Each row is a point. Two turns around zero, p and q, are shown by what they do to some points. Write where each new point lands after one turn and then the other. Backwards means that the second turn is done in reverse. Each puzzle has new turns, and all numbers are rounded.

Turn p:
[  4 -30 -49] => [ -7   3 -57]
[-17  34  12] => [ 3 26 30]
[-12 -15  17] => [-20 -13   9]
[25 12 20] => [ 25 -15  18]
Turn q:
[59 -6  5] => [ 33 -49  -7]
[ -7  14 -34] => [-29  -3 -23]
[-24 -14 -12] => [-25  10  14]
[  0 -16  30] => [22  6 25]
[-27  22  10] => [ -1  35 -10]
Where do these land?
q, then p backwards: [12 29 -4] => [ 14 -11 -26]
p, then q: [ 13 -12  -2] => [ -9 -13   8]
q, then p: [-27 -41  37] => [ 14 -19  57]
q, then p: [  2  25 -31] => [-16  25 -27]

Turn p:
[  3  39 -33 -11  -7   6] => [  2  29 -23 -19 -24  23]
[ -2 -19  12  -8  17 -23] => [-20  -4  11   4   9 -27]
[-13  22  -7  10  12  11] => [14 26 -7 10  0  7]
[ 16 -12  25  -2   2   0] => [  7 -16  20  -9   8 -13]
[-11  30  -8  36 -20  -2] => [ 27   7 -14  25 -32  11]
[-10 -25  16 -24  -1  -1] => [-25 -12  22  -1  17   2]
[ 18 -36  -5  -2  -2   9] => [ -5 -30  -9 -12  23  -3]
Turn q:
[ -1  17 -23  16  -1 -10] => [-15   5  13  17  15  16]
[ -6  -9  53  42 -16  -1] => [ 34  11  40 -14 -43  10]
[-3  1  6 35 10 25] => [ 19 -14  10  -3  -7  36]
[ 16   4  -6 -26  13 -10] => [-10  -4  -8 -10  23 -21]
[  8   3 -13 -28 -12   7] => [ -9  14 -27  -3  11  -9]
[-16   6  -4 -16   6  -5] => [-21  -8  -7   1  -5  -8]
[  3 -23 -13 -23   1  -7] => [  3  -5 -19  13   8 -25]
Where do these land?
q, then p: [ -7 -13  20  10  10 -10] => [ -3 -24  15  -3  -7  -7]
q, then p: [-13 -16   9   1   3  31] => [ -2 -23 -19 -17   2  18]
q, then p backwards: [  9   3 -12  -7  12  17] => [  6 -15 -15   0  -1  15]
p, then q: [-12  31  18   8  11 -10] => [ -5  27  24 -17   0   8]
q, then p: [ -6   7  20 -18 -10  -9] => [-18   5   9   1 -23   7]
q, then p: [  6  -9 -76  -4   2  -6] => [ 27  23 -43  37  28 -27]
q, then p: [ 13 -12  13   6   9 -12] => [ -2  -9  13 -10  -3 -20]
p, then q backwards: [  9   9   7   3 -38   0] => [-22  -6  18  20  11  17]

Turn p:
[  0 -23 -17 -22  31  -2  27 -41  10] => [  1  16 -37  25 -29  17   8 -36   3]
[ 11 -24  14  18  28  22  15 -22  48] => [ 28   8   6   1  -5  38 -13 -51  20]
[-50  14 -10 -16 -35   5 -16   9 -14] => [-35 -14   0 -25   6  10  29  30 -30]
[-22  14   3 -38 -27 -36 -38  19  -5] => [-35   3 -17 -50  -5 -24   1  36  -8]
[ 27  12   7  14  22   9  17 -58  21] => [  5  50  13  32  -8  20 -10 -38  12]
[-23  11   0   2  -3 -22 -12  41 -13] => [-13 -26  -9 -22  27 -27   1  16  -8]
[ 27 -27  34  28 -11   8  13   7 -22] => [  6 -30  35  26 -10  -4 -18   4  32]
[ 40  -8 -15  13  -3  10  38 -14  29] => [39 23 -4 28  2 25  4 -4 34]
[-34  13 -23   9  -9 -28 -30  17 -22] => [-31 -13 -19 -12  28 -13 -11  27 -33]
[ 58 -20   6  22   6  45 -15  18 -18] => [ 57 -15  42  22 -22  -9 -28  11  -4]
[-35  38   2 -30   4 -11   0  22 -15] => [-24  -1  -9 -24  14 -35  37   2 -20]
Turn q:
[ -9 -31 -31 -16  14  31   4  26  16] => [  0 -15   6  15  16  27 -48 -23   5]
[-12  12 -11  20 -33  27 -18 -32 -44] => [-30   0  27   8 -37  -3  40 -34  10]
[ 13  23  50  -5   3 -25 -19  16   2] => [ 20  -7  -9 -33 -14  -7  16  39 -29]
[  1 -24 -22  11   0  23  22 -52 -23] => [-36  12  27  30   8 -33   2 -28  19]
[-41 -19 -17   5  38 -24  25  34  33] => [  1  -4 -18   8  62  43 -20  23  13]
[ 22  33  31  16  -1   1 -40  14  32] => [ 54   8  16 -14 -27  11  13  26 -22]
[ 13  18 -24  17 -18  22  23 -18 -34] => [-12  11   2  11  -3 -19  27 -52  -1]
[ 15   5   8  11 -29 -45 -15   7   5] => [ 21  -7 -33   4 -23  -8  24  26  12]
[ 17  29  10 -42   5 -31 -31   0  15] => [  9  30 -27 -23 -34   3 -17  33 -19]
[-14  -1  17   3 -22  38  24 -12   3] => [  0  -9  31 -26   9 -13   3 -27  22]
[ -6 -44 -11 -21  44 -15  24  17  -7] => [-28 -17 -19  18  43   0 -40  14 -13]
Where do these land?
q, then p: [ 17 -27 -26  -4  23  -8  12  23  23] => [ 22   1   2   7   9  -2 -44  -3 -30]
p, then q: [  3 -11  33  18  -9   5 -29 -28   7] => [ -2  -8  34 -29 -30  10   3  16   5]
p, then q backwards: [-12 -28 -11 -43  -2 -15   0   8 -17] => [ 11  -2  10 -17 -30 -33 -15  10 -26]
q, then p: [-10  42   8  32  18  58  -3  32  20] => [ 12  17  49  31 -54 -22  11 -27   9]
q, then p: [ -2   6 -19  -4  20 -17  -3 -50 -20] => [-30   1   5  -5  51  -6  18  -4  -9]
q, then p backwards: [  8  13 -19   7  14 -21  51   0  25] => [ 12  32 -26  16  19 -30  19  11  27]
p, then q: [ -9  -7  38   0 -52  38  15 -16  -6] => [ 19 -38  29 -50  22 -11  -3  -5  21]
q, then p: [-16   4 -20  40 -55 -22   9 -34 -14] => [  4  19 -18   6  37  46  26 -17  45]
p, then q backwards: [ -9 -13  -9 -66 -18  10 -28   3 -19] => [ 14  25  36 -24 -20 -26 -41  -2 -28]
q, then p: [ 49 -12  -9 -18  18 -12 -24  29  -5] => [  1 -15   2  24   0  -8 -33  49 -23]
p, then q backwards: [-10  10 -17  15  35 -15  23  19 -16] => [ 26 -15 -12  18   7 -10  38  13 -15]
p, then q backwards: [ -9  24  51  23   9  -2 -23  15  22] => [-20  -2  23 -14   4  50  35 -15   7]
